Each point is reached from the start by the listed moves, each made once or not at all, plus a little noise. Say if it took an odd or an even number of moves. Then give how often each move was made.

Moves:
(1): 2.08; 1.12; -0.61; 1.88; -0.93; 0.16
(2): 0.67; -1.39; -1.29; 0.71; 2.23; 1.67
(3): 0.67; -0.64; -0.04; -0.07; 0.24; -1.42
Start: 0.65; -0.66; 0.84; -0.42; -0.01; 0.00
Points:
2.80; 0.58; 0.14; 1.43; -0.85; 0.13 -> odd (1, 0, 0)
2.06; -2.64; -0.34; 0.04; 2.39; 0.29 -> even (0, 1, 1)
4.09; -1.60; -1.00; 2.16; 1.57; 0.35 -> odd (1, 1, 1)

Moves:
(1): 0.56; -0.07; -1.32; -0.63; -0.75; 0.11; 1.62; -0.06
(2): 1.25; 1.10; -0.17; 0.21; -0.97; 1.54; 0.13; 0.84
(3): 0.33; 0.03; -0.39; -0.12; 0.11; 0.22; -0.34; -1.20
(4): 1.15; -0.82; -1.02; -0.11; -0.57; -1.06; -0.95; 0.53
(5): 0.05; 0.42; -2.13; 0.16; 2.94; -0.11; 0.25; 1.56
(6): 0.25; 1.22; -0.71; 1.27; 1.04; -2.22; -0.24; -0.90
(7): 0.63; -0.23; 0.49; -0.31; 0.24; -0.42; 0.34; 0.39
(8): 0.59; -0.89; -1.06; 1.37; 1.18; -0.11; 0.90; 0.83
Start: 0.83; -0.57; 0.19; 0.73; -0.13; 0.15; -0.34; -0.15
Points:
4.42; 0.71; -1.59; 1.62; -0.34; -1.78; -1.40; -0.51 -> odd (0, 1, 1, 1, 0, 1, 1, 0)
2.62; -1.04; -4.24; 0.13; 1.44; -0.91; 0.58; 1.84 -> odd (1, 0, 0, 1, 1, 0, 0, 0)
2.88; -0.48; -2.44; 2.47; 1.54; -2.46; 2.23; 0.16 -> even (1, 0, 0, 0, 0, 1, 1, 1)
2.95; 1.30; -3.86; 3.75; 4.15; -0.75; 0.70; 2.18 -> even (0, 1, 0, 0, 1, 1, 0, 1)
1.76; -0.77; 0.31; 0.31; 0.23; -0.05; -0.36; -0.96 -> even (0, 0, 1, 0, 0, 0, 1, 0)

Moves:
(1): -0.50; -0.74; -0.36; 0.13; -0.50; 0.15; 0.54; 0.06; -0.81; -0.10; -1.77; -0.92
(2): -1.30; 0.38; -0.39; -0.31; -0.09; -0.15; -0.37; 0.32; -0.81; -0.23; -0.21; 0.76
(3): -0.41; 0.17; -0.18; -0.30; 1.00; 0.38; 0.15; -0.17; 0.28; 0.76; -0.12; 0.70
(4): -0.48; -0.72; -1.22; 0.56; -1.40; -0.85; 0.64; 1.34; 0.33; -0.32; -0.22; 0.27
(5): -0.16; 0.45; -0.46; -0.10; -0.10; 0.56; 0.34; 0.24; -0.80; 0.51; 0.26; 0.26
(6): -0.88; 1.98; 0.49; 1.15; -1.24; 0.94; 0.02; 1.04; 0.93; 0.12; 1.34; -1.34
(7): 0.63; 0.72; 0.16; 1.52; -0.11; 0.47; -0.06; 0.81; -0.84; -1.80; -0.92; -0.61
(8): -0.18; 1.28; 0.70; -0.22; 0.19; -0.17; 0.78; 0.23; -0.86; 0.60; 0.63; -0.65
(9): -0.51; -0.73; 0.47; 0.63; -1.20; -0.92; 1.01; -1.79; -0.47; -0.25; 0.21; 0.57
(10): -1.19; 1.30; -0.48; -0.33; -1.04; -0.59; 1.32; -1.64; -0.25; 0.12; -0.22; -0.19
(11): 0.09; -0.01; -0.77; 0.35; 0.98; 0.66; 0.69; 0.65; 0.48; -0.09; 1.02; -0.56
(12): 0.30; -0.09; 1.20; -1.64; -0.86; -0.24; 0.20; 0.40; 0.76; -1.66; 0.58; 0.08
Start: 0.18; 0.84; -0.87; 1.26; 0.51; 0.56; 0.86; -0.52; 0.20; -0.31; 0.13; -0.38
Points:
-3.73; 5.37; -1.09; 0.45; -4.04; 0.07; 3.75; 1.38; -0.60; -1.23; 2.24; -1.19 -> odd (0, 1, 0, 1, 1, 1, 0, 1, 0, 1, 0, 1)
-3.15; 3.20; -2.63; 3.18; -1.16; -0.65; 5.05; -0.73; -1.94; -1.52; 0.32; -0.04 -> even (0, 1, 1, 1, 0, 0, 1, 1, 1, 1, 1, 0)
-3.61; 2.78; -3.01; 0.91; -2.52; -0.46; 4.13; 0.03; -2.99; 0.25; -1.38; -0.89 -> even (1, 1, 0, 1, 1, 0, 0, 1, 0, 1, 0, 0)
-0.37; 2.34; -0.43; 0.76; 1.75; 0.80; 1.83; -0.43; -0.41; 1.06; 0.64; -0.32 -> even (0, 0, 1, 0, 0, 0, 0, 1, 0, 0, 0, 0)
-3.34; 6.33; -0.24; 2.06; -1.99; 1.53; 4.89; -0.39; -1.35; -2.24; 2.74; -1.42 -> even (0, 1, 1, 0, 1, 1, 1, 1, 1, 1, 1, 1)
